Each row is a point. Each copy is the shape, with its points in the same order, turned, moved and blurred by noise. Say if it was mirrored as well.
(in the rows, 128 means zero)

Shape:
[[ 85  86]
 [131 163]
 [135 148]
 [206 160]
 [133 131]
 [160  99]]
Copy 1, 6 rows:
[[177  69]
 [154 157]
 [143 144]
 [ 80 177]
 [146 132]
 [105 106]]
Copy 1 is: mirrored
Copy 2, 6 rows:
[[ 84  99]
 [164 145]
 [165 140]
 [228  98]
 [149 118]
 [148  73]]
Copy 2 is: only turned
Copy 3, 6 rows:
[[ 75 125]
 [140  91]
 [138 108]
 [210 126]
 [129 120]
 [143 163]]
Copy 3 is: mirrored

Shape:
[[143 129 105  64]
 [ 91 144 164 151]
 [120 136  95 104]
 [169 154 103 115]
 [139 106  81  67]
 [138  61 123  89]
 [134 161 124  83]
 [ 64 121 201 166]
 [ 75 149 145 164]]
Copy 1, 9 rows:
[[113 167 113  62]
 [111 119 129 176]
 [116 163 100 102]
 [153 198 118 117]
 [113 162  91  42]
 [155 107  92  61]
 [113 181 143 100]
 [117  72 139 191]
 [103 118 102 181]]
Copy 1 is: only turned
Copy 2 (9 x 4):
[[150 119 104  92]
 [113 139 182 174]
 [126 134 100 136]
 [179 153 108 133]
 [141 103  76 110]
 [147  55 112 132]
 [142 150 125 104]
 [ 92 110 216 189]
 [ 98 149 170 195]]
Copy 2 is: only turned
Copy 3, 9 rows:
[[185 129 124  75]
 [100 130 113 155]
 [163 134  96 101]
 [189 168 110 129]
 [197 114 102  74]
 [187  67 137 110]
 [156 161 127  90]
 [ 58  99 135 176]
 [ 87 134  93 153]]
Copy 3 is: only turned

Shape (11 x 6):
[[ 80 156 122 155  56 127]
 [100  95 144 147 149  60]
 [110  71  57 130 171  92]
 [ 58 117 154 124 119 129]
 [130 106  70 104 176 131]
 [174 152 129 109 120 189]
 [142 136 133 125 165 183]
 [ 91 120 151 169 122 116]
 [ 90 203 113 166  89 110]
 [128  58 111 146 181 117]
 [139 109 177 135 147  63]]
Copy 1:
[[147 131 170 125  71 103]
 [ 81 148 133 122 163  81]
 [ 69 108  43 129 133  92]
 [ 87 109 174  87 125 135]
 [117 126  37 106 135 133]
 [192 142  90 130 141 190]
 [135 142  99 133 139 189]
 [102 139 169 141 130 124]
 [142 191 146 118  58 111]
 [ 80 108  78 150 171 120]
 [113 166 145 117 203 100]]
Copy 1 is: only turned
Copy 2 (11 x 6):
[[ 88 116  90 154  63 116]
 [110  66 130 102 150  59]
 [119  25 144 147 183 130]
 [ 71 106 116  90 114 118]
 [134  77 166 146 180 156]
 [171 173 129 142 135 162]
 [130 159 136 131 173 149]
 [ 89 114  97 121 133  86]
 [ 84 136 127 187  74  81]
 [132  66 117 111 207 117]
 [148  99 133  87 145  46]]
Copy 2 is: mirrored
